Each point is reached from the start by the listed moves, each made once or not at all, plus a little noise. Say if it took an odd or an even number of moves. Then give how often each move was made.

Moves:
(1): -0.005	0.018	0.034	0.022
(2): -0.047	0.019	0.019	-0.029
(3): -0.034	-0.035	0.026	0.012
Start: -0.013	0.015	0.003	-0.032
Points:
-0.056	-0.003	0.068	0.002 => even (1, 0, 1)
-0.061	0.034	0.019	-0.062 => odd (0, 1, 0)
-0.018	0.018	0.006	-0.031 => even (0, 0, 0)
-0.096	-0.003	0.050	-0.048 => even (0, 1, 1)

Moves:
(1): -0.014	0.015	0.021	-0.044	0.010	0.027	0.010	0.009	0.028	0.031	-0.027	0.024
(2): -0.010	-0.006	0.002	0.014	-0.003	0.011	-0.012	-0.022	-0.039	-0.046	-0.038	-0.025
(3): -0.003	-0.001	0.005	-0.010	-0.012	-0.016	-0.005	0.030	0.057	-0.003	-0.020	-0.020
(4): 0.021	-0.009	0.037	0.014	0.008	-0.010	-0.001	-0.008	-0.009	-0.005	0.025	0.009
(5): -0.020	0.034	-0.001	0.003	-0.009	0.024	-0.011	0.001	0.047	-0.005	0.016	0.012
(6): -0.007	-0.015	-0.006	0.023	-0.023	0.028	-0.050	-0.012	0.086	0.015	-0.054	-0.033
(7): -0.006	-0.035	0.003	0.037	0.026	0.014	0.019	0.034	-0.028	0.001	-0.010	-0.021
(8): -0.011	0.013	-0.010	0.042	-0.032	-0.010	0.016	-0.059	0.036	0.011	0.035	-0.006
(9): -0.009	0.032	0.004	0.027	0.009	-0.022	0.006	0.004	0.005	-0.012	-0.017	0.053
(10): -0.017	-0.010	-0.006	-0.001	0.009	-0.002	-0.002	-0.046	0.020	-0.026	0.027	0.036
(11): -0.019	-0.007	-0.003	-0.042	-0.040	0.030	0.020	0.010	-0.031	-0.023	-0.003	0.084
Start: -0.002	0.035	-0.010	-0.025	0.006	-0.012	0.007	-0.014	-0.021	-0.012	-0.020	0.012
Points:
-0.019	0.022	0.055	0.025	0.022	0.010	-0.013	0.044	0.115	0.013	-0.120	0.025 => even (1, 0, 1, 1, 0, 1, 1, 0, 1, 0, 0)
-0.055	0.012	-0.007	-0.014	-0.003	-0.008	0.045	0.020	0.003	-0.076	-0.042	0.144 => odd (0, 0, 1, 0, 0, 0, 1, 0, 1, 1, 1)
-0.059	0.051	0.004	0.034	0.028	-0.004	0.056	-0.070	0.039	-0.008	-0.009	0.094 => odd (1, 0, 0, 0, 0, 0, 1, 1, 1, 1, 0)
-0.100	0.058	0.016	-0.041	-0.006	0.054	0.031	0.008	0.038	-0.096	-0.096	0.150 => even (1, 1, 1, 0, 1, 0, 1, 0, 1, 1, 1)
-0.036	-0.037	0.028	-0.013	-0.004	0.015	0.028	-0.017	-0.053	-0.111	-0.037	0.076 => even (0, 1, 1, 1, 0, 0, 1, 0, 0, 1, 1)
